Every row gives one point. The window is the flat piece filled in between its corners: a triangle in 3 columns, a solid with four corners in 4, and so on. A path goes straight from each point to the next, and from the last back to the first. After which points does the path pass through the window?

Window (3 x 3)
30 14 0

58 -31 -18

-50 31 0
Path:
(1): 27 15 -17
(2): 11 3 -35
(3): 30 -9 27
(4): 81 -50 -6
(5): 78 -17 -34
(6): 33 6 -21
(7): 42 -13 34
(8): 30 -2 20
Through the window after points: 2, 6, 8

Window (4 x 4)
-23 31 -6 4

-53 24 -1 -35

-20 -96 55 -21

-36 -36 -30 31
Path:
(1): -23 -21 -23 -43
(2): -7 20 -16 -16
(3): -69 27 20 34
(4): -93 13 18 16
(5): -20 -5 -41 15
(6): -6 -39 -28 -10
(7): -83 -4 8 35
(8): -49 9 31 -30
(9): -26 -8 -7 -72
(10): 4 0 -18 -21
(11): -43 4 21 13
(12): -39 -36 8 22
(13): -28 -34 -26 2
(14): -21 -11 -21 -53
(15): -38 -7 37 -9
(16): -56 -3 35 -11
Through the window after points: 2, 6, 10, 12, 16

Window (8 x 8)
65 12 -21 -3 -63 -37 -17 2

-15 60 25 -34 -3 -3 0 25

-42 -37 15 121 -67 54 48 7

20 -9 -11 -19 14 16 -6 1

-33 10 73 18 38 22 -62 -11

20 19 21 36 63 -19 64 -63

-39 5 -18 8 42 21 -6 -73

-11 -1 18 -13 57 -53 32 -43
Path:
(1): 9 10 12 -20 4 18 -3 -29
(2): -13 -17 29 24 -3 10 17 -38
(3): -14 5 -21 51 48 -16 14 0
(4): -1 28 1 11 7 -12 -16 8
(5): 2 26 31 -37 -17 10 11 -8
(6): -4 8 56 -2 -6 39 -4 -40
(7): -11 18 17 32 60 -28 -16 -5
(8): -16 7 -10 20 22 -17 1 -13
Through the window after points: 4, 6, 8

Window (11 x 11)
-45 69 -1 28 26 36 21 -39 -3 -13 -31

-36 36 38 -9 -20 19 -53 30 20 -11 -2

43 43 4 59 9 -8 10 -24 -44 16 -40

13 10 -47 -5 48 -3 -16 -59 -11 37 48

-17 15 -44 21 -40 21 35 28 49 -26 42

38 -39 15 -45 -14 -1 40 47 -54 18 -25

-61 20 30 12 -27 -86 31 21 37 42 -121

39 14 -97 -38 -18 31 -1 85 59 24 9

-10 -3 32 52 19 72 -28 -40 11 -8 8

-30 43 -26 48 39 25 5 -45 -16 70 46

-8 12 53 -54 -30 -26 31 -31 11 71 -22
Path:
(1): -32 15 -29 17 -55 22 17 -20 -7 12 11
(2): -40 35 -5 23 -108 21 -47 -24 -22 -6 -2
(3): -19 31 16 -5 27 14 -14 10 18 8 -1
(4): -5 31 22 10 51 -7 39 18 20 20 28
(5): -17 19 -30 23 0 21 -10 -33 -5 35 14
(6): 2 -4 -18 2 -27 5 15 14 -15 21 -21
(7): 10 55 19 -26 57 1 31 16 43 33 24
(8): 50 47 17 -4 34 25 17 36 7 10 60
(9): -7 5 -26 6 -13 24 -6 -24 -17 18 -7
(10): -4 3 -19 -1 -43 6 13 11 -5 26 -21
(11): 22 14 18 -18 65 -2 5 33 7 32 26
(12): 59 20 28 -23 65 -66 40 28 14 32 -11
(13): 2 6 -39 11 -42 48 -1 13 -25 16 -16
(14): -41 14 -20 13 -50 23 4 -32 -11 27 18
(15): 15 29 -4 4 23 -7 24 6 25 7 -7
(16): 8 16 -9 -3 8 4 29 34 48 -6 16
Through the window after points: 2, 4, 6, 12, 14, 16

Window (14 x 14)
-45 -42 -11 -25 21 24 -7 -53 25 -10 17 -22 16 72

-2 -1 -18 19 -23 -73 -34 -3 -4 27 -30 -17 -12 -23

26 -35 50 10 -20 27 12 -50 -42 48 66 38 -29 -43

35 -5 -29 29 11 8 47 54 -87 -9 53 11 -8 0

27 -21 -4 -36 29 -62 24 -2 -45 36 10 -1 47 -10

-62 -62 19 -25 -10 -66 -41 -12 -37 6 -14 -15 67 48

26 16 12 -19 -42 -67 39 -57 -43 -8 77 53 34 -44

-9 -35 47 -1 50 19 -39 31 -13 -10 25 12 -5 -43

-39 -33 -37 2 -48 38 -14 25 2 26 -67 8 46 -48

13 42 3 9 -14 58 35 48 -41 -25 -67 7 -46 22

0 -23 -5 38 -61 -13 -10 62 50 65 -59 43 60 -42

56 -92 47 -11 -15 14 -18 -13 -53 -74 4 -23 -57 -4

51 74 -29 -45 -33 30 -29 7 -30 11 31 -51 -50 75

-19 -5 24 32 -9 -21 -45 -62 -3 -23 -60 -36 83 17
Path:
(1): 14 -29 -35 21 -18 4 -61 22 1 39 -33 81 -7 -16
(2): 29 -26 -51 -1 10 59 -33 3 -20 6 -27 82 -11 37
(3): -20 -5 6 -7 -16 10 7 -3 -10 -3 -15 -27 8 10
(4): -7 -10 8 -4 -36 -44 23 -3 -8 0 -6 -32 0 -15
(5): 22 4 -12 5 1 -23 -24 -12 -45 16 11 46 15 -9
(6): 32 -3 -41 -22 50 6 -59 -15 -17 29 -46 31 -5 29
(7): -37 -42 51 19 -66 -6 45 34 -35 -23 46 -58 21 -14
(8): 1 7 7 1 -39 -37 25 -11 -29 -14 44 -15 11 -21
(9): 32 -17 -2 -18 -2 -30 -23 -31 -35 24 -3 56 15 -5
(10): 28 -22 -51 -6 17 -20 -50 -35 -45 2 -21 68 -7 -28
(11): 12 -13 19 -1 -23 23 18 15 -14 -2 -3 -20 -2 -4
(12): -30 -12 22 35 -8 -9 35 28 -9 0 36 -62 -1 -9
(13): 62 -6 -37 -26 -3 0 -9 16 -69 16 -40 81 22 3
(14): 52 29 20 -8 -33 -28 -52 -18 -54 -7 -14 84 -22 12
(15): 4 -18 -8 4 -10 19 33 10 0 14 21 -41 7 -27
(16): -2 -18 12 16 -37 -12 14 27 6 30 -14 2 44 -19
Through the window after points: 2, 4, 8, 12, 16

Window (14 x 14)
9 -5 86 -56 -48 42 -22 0 -2 -27 -16 58 -13 20

20 60 -17 64 -81 29 32 1 -58 15 -56 23 47 -42

15 -37 53 -26 15 -44 -24 -28 -23 -13 -40 -20 -29 37

40 47 17 13 -42 77 -33 -2 29 31 -23 26 3 -69

3 3 -73 -4 -50 45 -26 25 -35 7 20 -56 -68 18

2 -10 16 45 15 -1 56 25 -85 38 1 2 -45 21

-60 -27 35 69 -11 26 -24 -1 28 46 -57 17 -27 25

-5 0 -18 -16 0 -3 -1 30 -31 94 47 -51 58 2

37 -45 15 -23 -15 -18 21 -6 63 2 87 13 -63 8

58 -5 -48 -43 -34 59 21 -19 71 -18 -63 37 44 -21

-44 -52 -25 39 43 -8 12 45 62 -7 10 -37 27 -17

10 -85 -23 20 -27 23 -31 85 -1 19 -5 -10 30 11

15 0 30 5 8 -2 29 -2 18 7 -72 -96 43 47

-34 -101 17 24 -46 78 38 -9 45 -9 5 -22 12 -58
Path:
(1): 10 -32 12 33 -8 55 -64 -65 5 -6 2 -36 59 18
(2): 5 14 15 -6 -16 -22 60 52 -2 30 -62 -35 -12 11
(3): 11 -22 7 -2 -14 -16 36 59 0 20 -26 -25 -47 -20
(4): 1 -19 10 30 5 28 10 -31 -9 10 35 4 12 35
(5): 3 -25 -2 17 3 36 -23 -5 3 12 16 15 11 5
(6): -2 -16 19 -22 -68 -11 23 57 2 23 -20 -8 -29 -52
(7): -33 -33 -4 -2 2 -12 6 45 42 15 -5 -32 -12 -25
(8): 7 -39 -22 68 30 33 12 -8 22 -6 29 -4 59 24
(9): 21 -17 2 46 -2 73 -32 -11 11 -21 30 -58 51 11
(10): -2 -17 0 -12 -43 10 4 21 19 34 -24 10 12 -19
(11): 13 -14 0 -6 -48 21 0 23 17 25 -27 -8 1 -32
(12): 15 -24 -4 17 1 66 -5 -13 27 -11 4 8 10 -3
(13): 10 -41 -6 41 30 62 -10 -11 9 -8 5 -8 37 25
(14): -23 4 1 -4 -60 -43 33 61 -2 53 -30 -36 -6 -38
(15): -15 -14 31 -3 -40 2 28 41 -14 19 -26 -16 -12 -34
(16): 43 22 -13 39 1 37 -17 -35 -11 16 -18 6 23 21
Through the window after points: 1, 3, 7, 11, 13, 15
